Each row is a point. Each copy is the shape, with its points in the same order, turned, moved and blurred by noise. Some copies are also mirrored. Which?

Shape (8 x 3)
-25.8, 17.5, -4.4
-34.9, 26.9, -10.7
-9.5, -8.7, 5.4
-9.5, -3.4, 1.4
24.4, -22.1, 25.6
24.3, 21.4, 14.1
-26.2, 10.7, -1.2
-24.0, -1.3, -24.6
Copy 1 (8 x 3)
21.3, 17.1, -3.0
37.7, 21.8, -11.7
-3.5, 17.2, 12.7
-0.8, 14.5, 7.5
-41.8, 6.9, 10.6
-21.6, 7.0, -25.9
20.2, 19.6, 0.8
25.6, -2.2, 11.2
Copy 1 is: mirrored
Copy 2 (8 x 3)
8.4, -12.4, 17.6
17.7, -24.7, 22.2
-11.0, 13.5, 12.7
-7.0, 9.0, 7.9
-10.0, 50.6, -8.4
24.8, 24.4, -15.4
2.2, -6.8, 24.6
-14.5, -21.7, 8.2
Copy 2 is: mirrored
Copy 3 (8 x 3)
-36.2, 10.8, 13.6
-43.5, 16.5, 11.1
-8.4, -7.3, 17.2
-7.8, -3.9, 13.4
35.5, -10.6, 16.0
20.8, 30.6, 10.6
-26.0, 4.7, 14.9
-36.7, -7.6, -10.3
Copy 3 is: only turned
Copy 4 (8 x 3)
-28.9, 9.7, -20.8
-38.2, 22.4, -28.6
-14.3, -5.9, -3.0
-17.6, 1.9, -6.6
12.6, -31.8, 6.3
19.4, -14.8, -35.9
-32.1, 6.2, -19.7
-21.4, 31.6, 2.9
Copy 4 is: mirrored

Shape (12 x 6)
5.4, -12.8, -10.0, -12.0, -14.5, 13.0
11.8, -10.4, -25.5, 12.7, -0.5, 18.8
15.3, 4.5, 41.2, 19.1, -37.2, -0.5
28.1, 0.2, 7.6, -1.8, 8.5, -24.4
-9.1, 6.2, 48.7, 19.5, -26.7, -8.4
-12.1, 16.1, -5.0, -11.2, 14.0, 16.1
-25.1, -7.0, -11.0, -13.8, 13.0, -2.5
0.9, 6.3, 52.4, 13.2, -40.7, 3.5
-9.7, 16.7, -26.3, 15.5, 20.2, -0.7
5.0, 12.2, -12.0, -33.1, -5.7, 16.4
-3.3, -6.8, 40.2, 21.7, 2.5, 19.1
-19.5, 8.4, -16.6, -3.9, 25.8, 35.7
Copy 1 (12 x 6)
11.2, 8.0, 7.4, 5.2, -25.5, -14.8
16.8, -5.5, -11.0, 22.6, -39.8, -5.7
31.4, -12.9, 24.2, -8.7, 12.8, 28.0
22.5, 18.3, -29.3, 2.8, 8.1, 6.8
6.5, -16.8, 23.3, -8.8, 23.4, 29.0
-19.7, 21.2, -1.6, 21.6, -22.4, 8.6
-26.0, 10.6, -11.6, 8.3, -15.0, -16.4
19.8, -12.0, 37.9, -9.9, 20.1, 29.2
-16.8, -0.2, -31.4, 16.0, -32.6, 14.7
-0.6, 37.4, 6.1, 5.8, -30.9, -3.6
6.2, -15.7, 18.1, 32.0, 13.8, 16.5
-28.0, 10.7, -0.5, 40.9, -38.4, 1.6
Copy 1 is: mirrored
Copy 2 (12 x 6)
-0.5, -5.0, -2.3, -15.8, -24.9, -0.9
13.6, 6.3, -17.6, -11.1, -21.7, 20.7
30.2, 2.3, 49.4, 10.9, -9.3, -11.0
24.2, -35.5, 5.0, -1.5, 8.7, 11.2
9.8, 4.2, 51.2, 26.9, 3.8, -11.0
-15.5, 6.4, -7.4, -18.9, 15.4, 5.6
-28.2, -9.3, -15.6, 1.5, 1.4, 4.4
15.8, 8.0, 59.6, 12.7, -6.4, -18.4
2.5, 8.8, -30.6, 4.8, 17.1, 17.1
-6.0, -6.6, -8.0, -37.0, -2.0, -12.1
-0.4, 11.4, 42.2, 7.4, -0.2, 25.4
-25.2, 22.6, -18.2, -22.6, 8.4, 22.9
Copy 2 is: only turned

Shape (14 x 8)
-26.5, 0.0, 23.9, -17.9, -19.5, 7.4, -3.6, 7.6
18.4, -4.3, -13.9, 23.5, 0.6, -5.8, -25.0, -13.2
-17.6, 16.1, -34.1, -7.4, -15.9, 15.4, 35.9, -7.3
-32.2, 18.8, -1.4, -25.9, -21.9, -5.9, 3.2, 5.5
14.4, 16.9, -37.5, -11.5, -35.4, 21.0, 28.2, -10.3
30.0, -1.8, 6.2, 17.7, -2.7, 0.4, 3.9, -18.1
-24.6, 8.0, 3.5, -43.1, -6.6, 21.3, -12.7, -1.5
-27.8, 14.9, -4.9, -2.6, -5.3, 18.5, 0.5, 22.6
-15.9, 10.9, -0.1, -28.4, -0.9, -14.8, 7.7, 28.6
25.1, -25.1, -29.6, 20.1, -2.8, -11.1, -7.2, -18.3
-12.8, 10.1, 9.6, -55.9, 4.4, 10.5, 3.6, 25.0
17.0, -10.7, -20.9, 24.6, 13.4, -0.4, 13.1, -34.2
-30.3, 16.5, 3.0, -20.3, -11.5, -7.7, -0.1, -3.3
-0.9, -19.4, -30.2, 4.9, -23.3, 10.6, 29.2, -8.1
Copy 1 (14 x 8)
-2.8, -4.3, 35.4, 1.4, -10.9, 14.4, -9.6, -15.7
10.8, 9.5, -21.2, 9.6, -5.9, -27.7, 16.0, 3.4
-53.4, 18.2, 10.5, 19.6, -6.8, 18.3, 8.1, -8.1
-25.6, 9.6, 41.9, 11.7, -14.5, -1.1, -14.2, -24.0
-48.6, 25.3, -10.7, 11.2, -5.8, 9.8, 19.2, -29.7
8.5, 19.4, -20.9, -12.7, 12.3, -5.4, 16.9, -3.5
-11.4, -16.7, 24.8, 31.0, 4.3, 11.8, -19.0, -35.8
-17.7, -1.8, 13.0, 16.4, -22.4, 15.6, -22.9, 0.9
-27.5, -2.5, 28.3, -8.0, -2.3, -9.8, -35.2, -15.9
-9.2, -0.7, -24.1, -3.1, 5.6, -32.3, 29.7, 3.8
-26.8, -18.1, 26.7, 6.5, 14.1, 12.4, -40.9, -37.3
-8.8, 15.8, -19.8, 6.0, 22.7, -12.2, 30.5, 18.6
-15.0, 7.5, 38.8, 11.6, -4.9, -3.2, -13.1, -11.8
-41.4, -2.1, -3.9, 0.5, -6.4, 8.0, 34.3, -3.4
Copy 1 is: only turned
Copy 2 (14 x 8)
12.7, 37.6, -4.8, -2.9, -15.5, 18.7, 2.7, 9.0
-10.0, -38.4, -16.7, -6.1, -12.0, -20.6, -3.2, 15.7
1.3, -7.9, -12.6, -34.4, 2.2, 32.5, 5.0, -36.6
-13.5, 36.1, -23.2, -14.2, -4.1, 33.7, 4.4, -0.4
12.5, -17.1, -31.4, -61.9, 0.2, 23.7, -7.8, -29.2
14.0, -17.9, -12.4, -7.7, -6.2, -34.1, -10.0, -2.5
-7.4, 28.8, 8.4, -24.5, -13.2, 36.4, -23.9, 12.9
15.6, 3.9, -14.7, -5.9, 6.0, 47.3, 7.6, 14.0
-8.4, 28.3, -8.6, -18.3, 17.9, 20.3, 17.1, 11.3
-7.5, -40.5, -3.8, -26.0, -16.8, -26.0, 13.5, 2.5
-0.9, 36.2, 10.5, -23.8, 26.3, 32.1, -14.6, 19.8
-0.8, -42.3, 5.4, -8.9, -3.8, -18.2, 6.7, -23.6
-15.2, 21.0, -16.7, -4.6, -4.8, 20.9, -3.5, -0.8
13.6, -14.9, -6.3, -46.1, -11.8, 11.3, 15.7, -24.9
Copy 2 is: only turned
